Rows are points. Each table stands for the endless flat space through its points: a line for two points, a plane for three, and so on. The two share one point or none. Which?
(in the rows, 128 means zero)

First:
[[155 146 117]
 [161 119 111]]
Second, 2 rows:
[[147 145 115]
 [167 129 115]]
They share: [157 137 115]

First:
[[153 146 129 129 152  88 132  95]
 [148 152 129 130 146  92 119  83]
 [126 207 116 150 104 133 158  64]]
Second:
[[186 108 119 117 137 121 140  55]
 [143 156 142 123 150 102 148  85]
 [114 200 141 141 149  85 152 115]]
They share: [147 162 125 135 140 100 146  91]

First:
[[107 106  59  83 172 146 118 134 190  87 123]
 [107 100 119 125 124 140 166  98 148 141 111]]
Second, 3 rows:
[[118  88  78  90 154 147 123 131 166  92  92]
 [101 113  87 112 144 127 140  98 167 126 139]
 [125  78  73  81 158 153 114 143 165  78  74]]
They share: [107 103  89 104 148 143 142 116 169 114 117]

First, 3 rows:
[[116 142  75 140 170 171 111 190  81 110 194 146 200  68]
 [108 132  88 160 158 169  94 185  79 126 189 152 187  82]
 [102  82 109 180 114 165  85 140  95 118 134 134 126 130]]
Second:
[[103  84  75 160 166 121  82 157  84 132 148 100 165 118]
 [105 120  91 166 120 191  96 171  92 102 146 164 147  92]
 [144 126 103 139 159 200 105 144 116  93 191 140 180  89]]
They share: no point

First:
[[125 113 147 132 116 151 169 145  81 107 132  99 149 109 140  80 115 104
  143 132]
 [140  90 124 132 106 104 164 134 132 105 102 124 109 120 162  86 134  93
  169 151]
 [128 106 144 133 111 142 169 144  92 105 123 104 139 110 147  80 120 100
  152 137]]
Second (2 x 20):
[[150 124 112 124 136 122 158 124 128 121 122 134 113 106 140  88 112 111
  133 159]
 [142 114 121 127 126 122 161 130 119 115 121 124 121 112 144  87 118 106
  142 150]]
They share: [134 104 130 130 116 122 164 136 110 109 120 114 129 118 148  86 124 101
 151 141]

First:
[[172  99 167 106 135 106 122  70 158 104  86 129 102 143 153 115 122  77
  125 149 162 121  99 159]
 [160  99 163  82  95  74  86 110 134  96 110 117 110 147 137  87 162 109
   97 145 154  81 135 171]]
Second (2 x 24):
[[166 117 165  80 125  94 112  74 148 116 112 129  88 165 163 103 132  93
   91 151 138 109 117 159]
 [166  72 165 115 100  84  92 114 143  76  77 114 133 115 118  98 157  93
  141 141 188  89 117 174]]
They share: [166  99 165  94 115  90 104  90 146 100  98 123 106 145 145 101 142  93
 111 147 158 101 117 165]

First (3 x 24):
[[ 97  63 109  63 178 118  97 199 109 103 138 162 147  95 179 126 122 102
   48 167 108 118 155  86]
 [109 122  91 106 137  78 142 149 147  87 136 145 153 161 149 101  72 146
  109 134 107 138  89 128]
 [ 88 128  94 102 166  91 163 132 147  96 149 151 133 150 135 102  93 145
  121 111 123 122  81 121]]
Second (3 x 24):
[[ 98  97  95  77 168 123 114 179 140  90 161 177 147 126 137 106 128 130
  105 131 132 112  89 125]
 [ 91  96  99  88 168  86 145 155 130 107 132 144 139 134 168 117  85 124
   79 139 107 125 129  93]
 [ 94  75  81  67 168 107 124 185 154 110 153 177 151 146 153 114 106 124
   97 127 134 104 105 105]]
They share: [ 94 100 100  86 168 101 133 162 131  98 143 155 141 128 155 112 103 127
  89 137 115 122 113 107]

First (2 x 24):
[[142 100 123 137 173 147 102 113 143 160 131 125 127 133 145  85 124 160
  107 148  91 161 146 161]
 [186 104 143 137 157 175  98  81 123 164 103 101 131 125 109 109 140 152
   75 144 103 165 134 145]]
Second:
[[153  97 122 137 177 157 103 114 139 168 131 111 135 138 136  90 124 166
  101 157  93 172 150 154]
 [153  89 110 137 193 163 107 132 141 182 145  95 149 152 136  88 116 182
  105 177  91 192 164 148]]
They share: [153 101 128 137 169 154 101 105 138 161 124 119 128 131 136  91 128 158
  99 147  94 162 143 157]

First (2 x 24):
[[136 163  78 144 131 121 145 188 119 140 134 129 123 116 122 148  74 128
  175  90 103 184 152  79]
 [138 164  88 144 120 125 151 181 117 138 128 139 127 106 128 138  81 135
  171  91 112 177 153  85]]
Second:
[[173 194  90 144 103 158 172 141 136 132 142 183 163  71 112 101 123 131
  155  79 119 195 133  85]
 [141 150 106 144 107 118 164 177 108 136 114 151 127  95 144 125  91 143
  159 103 143 151 161  93]]
They share: no point

First:
[[162 143 161 148 127 138 125 131 100 127 141 116 133  80 139 173 165 170
   76 125 110 118 129  59]
 [165 132 161 152 116 139 143 132 110 134 132  95 134  64 160 184 175 171
   73 121 109 134 128  41]
 [141 186 173 142 174 143  53 120  66 102 182 199 120 140  54 138 119 155
  101 125  95  48 118 133]]
Second (2 x 24):
[[155 162 177 151 141 131  89 135  93 125 167 136 132 101 107 170 156 155
   88 113 107  81 119  80]
 [157 165 187 155 137 121  80 144  98 132 177 125 137 100 107 179 165 147
   89 103 112  71 115  73]]
They share: [153 159 167 147 145 141  98 126  88 118 157 147 127 102 107 161 147 163
  87 123 102  91 123  87]

First:
[[ 89 119 106 175  38 224  88  99 108 112 162  95 183 121 164 124 163 118
  101 142 193 147  93 201]
 [115  88 120 129 113 156 109 163 138 100  94 146 116  78 140 168 134 104
   70 112 113 162 140 166]
 [ 41 137  64 133  98 158 100 117  78  88 126 137 129 115 176 112 115 130
  119 112 133 117 147 141]]
Second, 2 rows:
[[ 97  90 106 159 111 170 117 127 108 100  94 150 112  78 168 170 116 102
  102 110 145 168 144 158]
 [ 92 125 106 109  71 170  82 162 138 100 144 110 162 118 128 115 166 127
   62 130 115 123 114 183]]
They share: [ 95 104 106 139  95 170 103 141 120 100 114 134 132  94 152 148 136 112
  86 118 133 150 132 168]

First, 3 rows:
[[146 106 103 109 146 101 116 117 197 154 133 130 147 137 165 115 173 116
  121  92  91 120 161 170]
 [134 126 111 108 144  75 131 112 186 143 109 120 147 122 161 126 168 123
  127  93  99 133 172 161]
 [136 130 105 107 140  65 128 109 195 136 105 114 147 119 165 137 177 130
  133  84  91 128 175 160]]
Second:
[[164 137 135 146 187  46  97  95 148 163 116 104 134 127 132 103 159  81
  137  76  80 191 166 177]
 [157 138 132 140 179  57 108 105 156 157 115 114 143 126 141 106 159  85
  129  82  89 184 168 171]
 [134 116 141 119 172  58 121  83 127 178 107  98 113 124 117  91 135 105
  140 109 104 164 163 177]]
They share: [123 126 130 110 153  87 146 117 158 155 107 130 147 122 149 104 143 109
 115 116 123 152 170 159]

First, 4 rows:
[[176 183 162 154 165 161 147 179 117 116 102  92 135 143  77  94 142 141
  149  75 148 120  78 128]
 [162 165 202 124 112 136 101 135  70  87 119 119 127 184 120 100 124 126
  129 111  99 113  82  96]
 [172 194 152 147 152 154 135 164  56  82 159 155 108 208  85 142 152 114
  142  94 123 132 116 135]
 [161 141 196 114 112 148 121 144 116 112  77  91 134 138 101  72 105 137
  134  99 107 115  72 100]]
Second (2 x 24):
[[158 183 150 127 168 146 129 176  72  92  84 140  96 173 101  88 133 123
  131 108 133 138 108  95]
 [170 159 174 131 124 158 137 152 100 104 124 116 128 165  81 112 125 127
  143  88 113 122  92 131]]
They share: [167 165 168 130 135 155 135 158  93 101 114 122 120 167  86 106 127 126
 140  93 118 126  96 122]

First:
[[154  89 117 141 143 150 155 130 138 166 139 161  90 163 126 122 170 158
  129  82 175  76 140 124]
 [148  95 122 143 148 150 147 124 141 161 146 155  99 162 125 128 165 152
  122  91 171  81 142 130]]
Second:
[[118 102 136 140 172 149 123 129 151 165 165 150 113 158 123 124 160 122
  103 106 168  80 160 140]
 [108  95 138 141 180 145 121 139 157 175 165 160 110 159 120 115 171 113
  100 106 173  75 167 144]]
They share: no point

First, 3 rows:
[[ 99 135 138 115 103 134  88 114  75  70 113 118  93 160 154 145 156 143
  158  91  85 169 101 161]
 [ 99 133 140 120 105 140  87 122  73  76 103 123  98 151 155 135 166 136
  150  93  82 174 111 151]
 [110 136 142 109  94 120  97 101  86  67 129 105  89 180 148 164 141 159
  176  96  92 157  78 185]]
Second, 4 rows:
[[134  94 183 108 137 138  73 122  77  59 145 129  97 162 156 109 163 173
  158 115  81 139  82 187]
 [105 153 147 156  40 104 161 135 114 134  68  84 131 143 127 198 185 100
  171 111  97 176 125 168]
 [150 108 202 141  75  99 121 145  79  84 103 109 136 138 122 153 150 115
  181 156 117 141  85 163]
 [127  93 200 135 110 113 119 142  96  89 134 110 122 135 141 146 182 138
  166 124  89 130 106 200]]
They share: [121 129 154 123  93 130 102 120  89  88 105 112 105 164 146 143 166 147
 162 109  87 165  95 169]

First:
[[ 96  93  70  81  71 121 176 158 133 114 130 136 111 164 100 141 124  90
  140 119  86 104 142 108]
 [101  90  72 100  68 134 166 168 137 118 140 119 111 175 100 135 129  98
  139 103  95 114 136 120]
 [139  90  92 152  80 177 138 193 165 143 183  78 123 195 133 135 143 133
  132  57 131 142 124 156]]
Second (5 x 24):
[[124  93  81 120  85 138 121 172 164 154 123 126 141 130 128 155  94  79
  107 120 115 116 145 109]
 [129  86  58 154  86 169 151 198 162 140 161  82 175 120 162 159 131 104
  135  77 132 113 169  81]
 [152 101  63 106  77 106 187 158 106 144 139 116 137 166  94 123 146 123
  123 118 133  64 139 115]
 [102  87  90 104 111 184 158 165 196 111 193 122 137 152 187 183 128  97
  158  66 100 148 166  98]
 [ 99 124 132  74  54 137 145 216 186 146  95 148  67 154 132 169  87 116
  121 149  28 171  97 181]]
They share: [124  99  86  95  89 138 168 163 153 131 153 129 123 162 133 153 128 109
 135 105 104 112 142 120]

First, 6 rows:
[[ 57 183  72 134  95 140 123 163 113  74 118  84  70 128 128 100 182 142
  165  74 135  66 135 123]
 [ 90 172  95 131 142 134 110 149 139 126 151  96 120 100 134 117 145 173
  119 124 154  91 128 129]
 [132 153 122 149 152 120 131 113  90 174 198  99 101  56 143 136 149 207
  140 136 195  96  84 160]
 [ 72 216  53 139 114 184 108 107 137  65 106  43  75  63 159  98 137 149
  144  69 159  73 158 116]
 [144 168  72 107 156 165 128 134  87 142 182  96 124  35 140  57 142 192
   85 111 160 104 113  90]
 [ 75 169 105 162  94 127 145 128  83 116 149  86  43 105 139 139 189 159
  204  79 164  68 104 166]]
Second:
[[108 160  78 151 142 148 125 150  79 130 159  98  72  68 112  87 170 139
  124 106 159 101 106 137]
 [ 78 225  99 106 137 140 134 153  84 113 109  82 137  87 156  93 192 175
  138  90 152  95 129 148]
 [ 96 178  88 133 132 144 131 148  89 124 147  94  94  82 132  95 174 159
  136  98 153  93 116 135]]
They share: [ 96 168  90 133 122 143 134 144  99 125 157  97  89  90 135 102 168 166
 144  96 149  86 117 127]

First, 4 rows:
[[156 113 141 120  60  95 137 140 154 117  83 155 185 101 101 131 106 177
  104 151 140 142  97 172]
 [156 127 149 124  92  93 147 146 174 115  95 145 153 135  95  95  86 127
  142 173 164 146  95 156]
 [155 137 110 112  76 111 122 132 164  89  95 117 160 116  89 134 108 159
  105 137 158 165  81 157]
 [151 101 146 136  92 139 114 144 132 133 119  89 156 132 109 106  92 131
  121 157 166 153  77 145]]
Second (3 x 24):
[[143 119 165 134  67 113 119 158 150 119 103 134 153 158 106 102  87 153
  104 178 146 162  66 167]
 [159  73 168 102 119 144  94 148  99 124 158 125 189 130 133 130  77 120
  145 183 163 102  80 141]
 [145 108 171 124  78 121 108 159 135 117 120 137 162 159 115 110  82 147
  111 185 147 147  64 163]]
They share: [153 106 150 132  86 120 127 145 144 130 107 116 162 127 106 106  92 138
 124 162 160 147  86 153]

First, 3 rows:
[[120 124  82 172 122  91 114 127 145 131  96 107 153 109  89 141 131  94
  133 141 107 127  86 125]
 [134 140  64 170 102  87 104 123 165 151 114  87 151 123 105 135 113 110
  147 123  89 113 102 127]
 [113 128  85 152  87  90  86 105 153 136 120  84 133 138 117 165 131 134
  153 108  83  92 132 121]]
Second (2 x 24):
[[127 114  82 182 100  99 107 137 140 138  85 118 145 104 107 151 130 115
  142 150 114 115 102 112]
 [106 126 103 167 112  81 110 125 134 132  91 103 142 119  83 151 133  88
  118 120 108 118  93 115]]
They share: no point

First (4 x 24):
[[141 106 120 153 130 156 113 110  81 167 113 104 147 140 141  99 157 141
  122 187 159 159 160 103]
 [160  97  98 137 166  89  92  90 107 169  63  73 159 191 145 176 109 138
   91 138  76 157 102 141]
 [138  99 109 140 118 170 110 110  69 173 113 106 148 133 133  80 163 137
  129 185 170 163 161 107]
 [171 118 128 173 174 100 105 122 119 151 105  96 135 162 169 163 117 137
   98 189 117 151 156 111]]
Second (3 x 24):
[[153 119  96 146 154 114  78 115  61 179  60  99 154 140 138 149 148 128
  114 156 155 203 150  97]
 [112  65 128 145 103 162 103  90  90 126 108 103 132 191 140 113 136 182
   84 151 107 153 119 117]
 [170 123  84 148 152 109  93 100  81 181  81  91 159 129 134 130 133 124
  122 179 147 173 160 122]]
They share: no point
